Each wall is flat, endless, passes through zero and stands at right angles to its row. A trip goes straight from one point to another. Which walls does it cross, in order?

Walls:
(1): [ 43 -10]
(2): [-28 -32]
(3): [ -4 -29]
Trips:
[-23  74] to [13 40] -> 1
[22  0] to [44 16] -> none
[-33  18] to [  4 -52] -> 3, 1

Walls:
(1): [ 28  -4 -52 -25 -23  -6 -25 -38]
(2): [-40  -4  68  53  51 -27 -33 -42]
(3): [ 68   8 -17  51   0 -60  -1  37]
(4): [-22 -36  64 -53 -43   9 -26  17]
(5): [-62  42   3 -38 -12  34  87  33]
(6): [-19 -48 -23  18  26  15 -61 -52]
Trips:
[ 21  29 -39  49 -56  51  34  -1] to [-86   1  81 -88  20  17  16  30] -> 3, 1, 4, 2
[-37  38 -13  12 -18  36  -7 -29] to [-26 -17  15  36   9 -35  27 -53] -> 1, 5
[  3  60  -4 -54 -13   8  48 -30] to [ -21  -49   13  -46  -39   21 -104   47] -> 4, 6, 5
[ 52 -28  49 -39  29 -29 -40  80] to [-57  20  -5  41 -10  -7  52  19] -> 2, 5, 4, 3
[-36   9  60 -68  49 -34  10 -19] to [-35  58 -13 -12 -49 -40 -38 -48] -> 1, 6, 5
[-111  -24   56   59   26   12  -32   46] to [  0 -11  40 -55  -2 -30 -23 -41] -> 5, 1
[-53   3 -30   2  -5 -14 -32  49] to [-44 -34  33 -45 -14  37  -9  -5] -> 2

Walls:
(1): [-66  35   2  31  34  32 -51  44  30 121 -24 -51  16  53   3  40 -10   4]
(2): [  0 -22   5  -8 -39  -6 -16  30  27  36 -16  49 -32   9  17 -65 -40   3]
(3): [-56 -52 -68 -57 -16  28  76   7 -17 -10 -36 -82   0 -32   7  62  -2  50]
(4): [  4  -1 -78  39  -9  -6  19 -20 -32  80   3 -37 -24 -35  53   2  -7  -4]
(5): [-24 -38   7  46 -11 -19   4 -41  18  59 -50  17  -5 -11  47  28 -84 -28]
(6): [ -6 -12 -20 -34  -9 -68   2  28  32  28  -8  30 -20 -48  24   8 -33 -40]
(7): [ 21  54  19 -44  18  40  39 -20  78   3 -18  32  -1  -4  34  -5  39 -95]
(8): [ 86  27  42 -31 -12 -25 -46 -36  59 -47  26 -16  10  -1   4 -21  -2 -37]
(9): [-28  35  30 -29  28 -23   0  -9 -52  -6  -3  49  27  15 -49  46 -15   5]
Trips:
[ 69  14 -39 -31  -9  28 -44 -61  11   3   9 -25 -18 -26  46  82  81  64] to [-60 -16  -3  33 -17 -40 -14  43 -51 -25  57 -57   7 -37  15 -32   3 -15] -> 7, 8, 6
[-30  52 -41  -8  13  52  26 -29   8 -10 -35   3  -3   0  18  64  -6  47] to [ 18 -22 -30  19  62  41 -17 -32  45  30  56 -43 -10  34 -59  33 -25 -26] -> 9, 8, 3
